Each row of a before or after table is a point. One or more steps were done to the points. Then noise was added and the rows were shuffled. The steps act on columns, c1 being the first. What was done? A step turns or swaps two columns, mirrors them in a line or flattens them onto one, adds a multiple of one to another, or multiplies or shifts one. Angles are multiples of 10 degrees, from the lower column toward the higher: turns from -170 to 170, lines from 10 to 170 but not 90. Use the fewest steps. Two steps may share a column if one is a turn and the other turns, adds or multiplies; they go together, in the order done. Otherwise the lowest column goes first.

Before, 12 rows:
[[ -11   28]
 [ -33   22]
 [  -6  -69]
 [ -11   42]
 [  -5 -101]
 [ -26   41]
 [ -34   37]
 [  74   25]
 [ -11   33]
 [  42  -53]
 [   1   34]
 [   6   38]]
After, 12 rows:
[[-13  22]
 [-22  38]
 [-16  31]
 [ 42 -74]
 [-25  42]
 [  8 -12]
 [-14  26]
 [-17  33]
 [-24  42]
 [-15  24]
 [ 30 -51]
 [ 34 -56]]
Steps: flatten c1 and c2 onto the line at 120 degrees

Before, 8 rows:
[[ 16  10  13   6]
 [-80  23  -4 -34]
 [ 29 -62 -11  10]
 [-38 -55  57 -17]
 [ 19  37 -57  57]
 [ 58  -8 -24 -70]
 [-43 -56  58  47]
 [ 18 -35 -49 -30]]
After (8 x 4):
[[ 42  58 -54 -46]
 [ 58 -55  30  21]
 [-23 -55 -38  13]
 [-70 -16  -9  61]
 [ 11  13  10  17]
 [ 16  -5 -59  32]
 [-39 -10  23 -80]
 [-19  50 -58 -43]]
Steps: swap c1 and c4; swap c2 and c3

Before, 14 rows:
[[-14  12 -54  34 -73 -24  -6 -31 -79]
 [ 14 -31  65 -27 -47  82   6  37 -13]
 [-60  40  32   5  43  25  63  -7 -49]
 [ 42 -52  39   9 -60  54   7  90  36]
 [ 62 -56  57 -25  13  65  41  11 -15]
 [-53   1 -22  -8 -12 -48 -35 -18 -58]
 [-70  31 -15 -61  29 -28  56 -54 -29]
 [ 26 -21  45  55  61  50  11  16 -11]
 [-35   6 -47  23 -43  12 -13 -56  -9]
 [ -4  83  34 -34  -1 -22  33 -31 -33]
 [ -3   7   8 -26 -75  28 -71  -6 -19]
 [-20  46 -34 -50  51  26  37   5 -57]
 [ 62  -8  52 -24 -14  71  10  55  45]
 [-14 -23 -32  33 -48 -43 -32 -19 -43]]
After (14 x 9):
[[  13   19   64  -29  -71   79  -26   39   12]
 [  -9   37  -30   -9  -80  -44    7  -20  -58]
 [ -63  -70   32  -32   68   22  -21   -7  -43]
 [ -33    6  -49   11  -60   12   14  -55  -22]
 [  61    1   46   17  -20   74   -8   58   55]
 [  22    6   50   33   96   49  -25   21  -41]
 [  -9   -7  -53  -33 -111  -23   10  -26  -77]
 [   1   37    1  -34 -124   32   58   -7    4]
 [  44   39   44   34  -98   52  -35   89   25]
 [ -48   19  -18  -41  -12  -51   26  -18  -43]
 [ -66  -61   -9  -63   48  -27  -29  -52   15]
 [  -5  -84   36  -47   -1  -23   25  -35   -1]
 [ -16  -62  -33  -75   79   23    6    5  -13]
 [  63   15   52  -26   24   67  -68    7    7]]
Steps: turn c2 and c7 by 140 degrees; turn c4 and c9 by -40 degrees; multiply c5 by 1.6

Before (9 x 12):
[[ -54   67   30   -1  -58   24  -19   21    9   24   50  -50]
 [  20   27   -1   10  -62   66  -14   44  -49  -29   48  -11]
 [  17   17   38  -49  -42   37   23   67  -35   28   24  -24]
 [ -43   75  -13   29   66  -11  -39   57  -46  -80  -25   86]
 [   7   87   37    6  -51    2   32  -12  -29    9   26  -12]
 [ -26   28 -103   54   60  -38  -88  -69   60   13  -12   10]
 [  23   29   -6   34   19  -40  -88   44   13  -71  -16   42]
 [ -44  -36  -60   64    5  -57  -80  -36    4  -19  -32    6]
 [ -47   36  -21   68  -12   -2  -13  -34   70   41   12   45]]
After:
[[ -60   35   70  -25   -9    0   40  -33  -32   18   55   52]
 [ -20   13  -44   39  -34   38  -36   64   25  -29   -5  -22]
 [   0   88    5   34  -51    0  -49   -8   18   -7    8  -16]
 [  46   74   30  -13   70   -6   20   56   30   78  -51   93]
 [  -3  -35   60  -56    3  -56   80  -41   18   44  -18    7]
 [  67   25   32  -12   22  -40   87   44   29   21    5   42]
 [ -26   31   53 -101   59  -41   98  -72    0   19   31    4]
 [  45   24    4    0  -60   71  -24   45   70   -4    1   -8]
 [ -50   67    3   34  -53   23    3   20   28   27   36  -56]]
Steps: mirror c1 and c10 in the line at 150 degrees; swap c3 and c4; turn c9 and c11 by 40 degrees; turn c7 and c9 by -150 degrees
